Rows are points. A path goes straight from each point to the next, and from the last back to the first. The post is the endless flat space through its rows: a point in 2 columns, a line in 3, a plane in 4, and so on, so that a path can go around it. Count how often the path circles the post. Going back the other way cancels.

Post (2 x 3)
array([[ 0.49, -0.80,  2.42],
       [ 0.08,  0.35, -3.06]])
Path (10 x 3)
array([[-1.00,  0.36, -0.35],
       [-1.82,  2.44,  1.42],
       [-1.25,  0.08,  0.38],
       [-1.41, -1.14, -2.01],
       [-3.63,  0.95,  2.35],
       [ 0.17,  1.44, -0.28],
       [ 3.33,  0.77,  0.40],
       [ 3.58, -1.55, -1.51],
       [ 0.36, -3.72, -2.16],
       [-1.71, -1.57, -1.15]])
Times around: 1

Post (5 x 6)
array([[-0.14, -0.11, -1.54, -1.43,  0.30,  2.17],
       [ 1.57, -0.38,  2.62,  0.15, -0.59, -2.94],
       [-1.67,  1.08, -3.52,  0.83,  4.98,  2.43],
       [ 2.27, -0.68,  2.86,  0.14,  1.11,  0.13],
       [ 0.94,  0.63,  3.39, -2.14,  0.18, -1.29]])
Path (15 x 6)
array([[ 0.49,  3.09, -2.04, -1.01,  0.04,  0.36],
       [-0.12,  1.84,  2.61, -1.45, -1.70, -0.52],
       [-3.62,  0.72,  2.13, -0.74,  0.72, -0.59],
       [ 0.56, -2.62,  2.06,  0.32,  3.14,  1.16],
       [ 0.25,  0.84,  1.20, -5.75,  2.86,  0.49],
       [ 2.13,  1.20,  1.16, -2.34,  2.20, -0.75],
       [ 0.92,  1.27,  0.10, -2.85,  0.93,  2.04],
       [ 1.40,  0.52,  3.04, -1.94,  3.05, -0.84],
       [-0.74, -3.20,  0.10, -2.50, -0.69,  0.26],
       [ 1.91, -3.34,  2.12, -1.70,  1.35, -1.28],
       [ 0.48, -0.87, -3.23, -0.25, -0.48, -0.45],
       [ 1.32,  2.01,  1.12, -2.30, -0.34,  0.60],
       [ 0.57,  1.03,  1.39, -0.80,  0.37,  2.15],
       [-0.14,  0.37,  1.17,  0.48, -0.69,  0.49],
       [ 2.05,  2.69,  1.48,  1.04,  0.50, -1.31]])
Times around: 1
